Rows are points. Two turns around zero, p and q, are shown by what they do to some points. Write where each new point lands after one turn and then the other. Backwards means that the second turn is done in reverse. Each puzzle has new turns, and all numbers are rounded.

Turn p:
[ 42 -14  23] => [ 36  29 -18]
[  0   9 -34] => [-31  13   9]
[-39  33 -16] => [-28 -28  36]
[ -3 -28  27] => [ 23 -15 -28]
Turn q:
[ 10  -3 -20] => [ -8  -8 -19]
[-47 -42  26] => [-39  17  54]
[-5 42 -3] => [ 29  26 -17]
[ 50 -13  15] => [ 18 -51   2]
[ -8 -22 -20] => [-30  -3  -6]
[ 0 37  3] => [ 30  19 -12]
Where do these land?
p, then q: [ -1  28 -21] => [13 18 27]
q, then p: [ 48 -27  45] => [ 37   2 -61]
p, then q: [-35   8  -5] => [-25  -1  26]
q, then p backwards: [-11 -10 -19] => [ -2 -10 -22]

Turn p:
[-6  2  8 26] => [-4 -8 16 21]
[-15  -9  -2   5] => [ 6 -9 14 -4]
[24 -6 19 -8] => [ 12  24 -14  11]
[ -6  33 -76   2] => [-41 -59 -31 -28]
[  6 -22  15 -11] => [25 16  1 -1]
[ -5   2  36 -13] => [ 2 35 16  1]
Turn q:
[ 19   2 -12 -40] => [ -9  33 -21 -22]
[-39  10  32  13] => [-25 -45   3  14]
[16  1 -7 19] => [16  6 19  0]
[-49 -25  27  21] => [  2 -56 -16  27]
[ 20  13 -41 -20] => [-2 51 -1  2]
[ 6 -1  5 10] => [ 7 -5  9 -3]
[27  0 -4 -2] => [ 11  16   8 -18]
Where do these land?
p, then q: [ -6  31 -20   7] => [ -3 -14 -24  26]
q, then p: [  7 -28  43  10] => [ 45   6 -22 -16]
p, then q: [-16  -8 -38  12] => [ 26  -6 -34  -6]
p, then q: [ 17  15 -25  -8] => [  4  17 -18  24]
p, then q: [ -2 -10  40 -22] => [-30   7  29 -21]
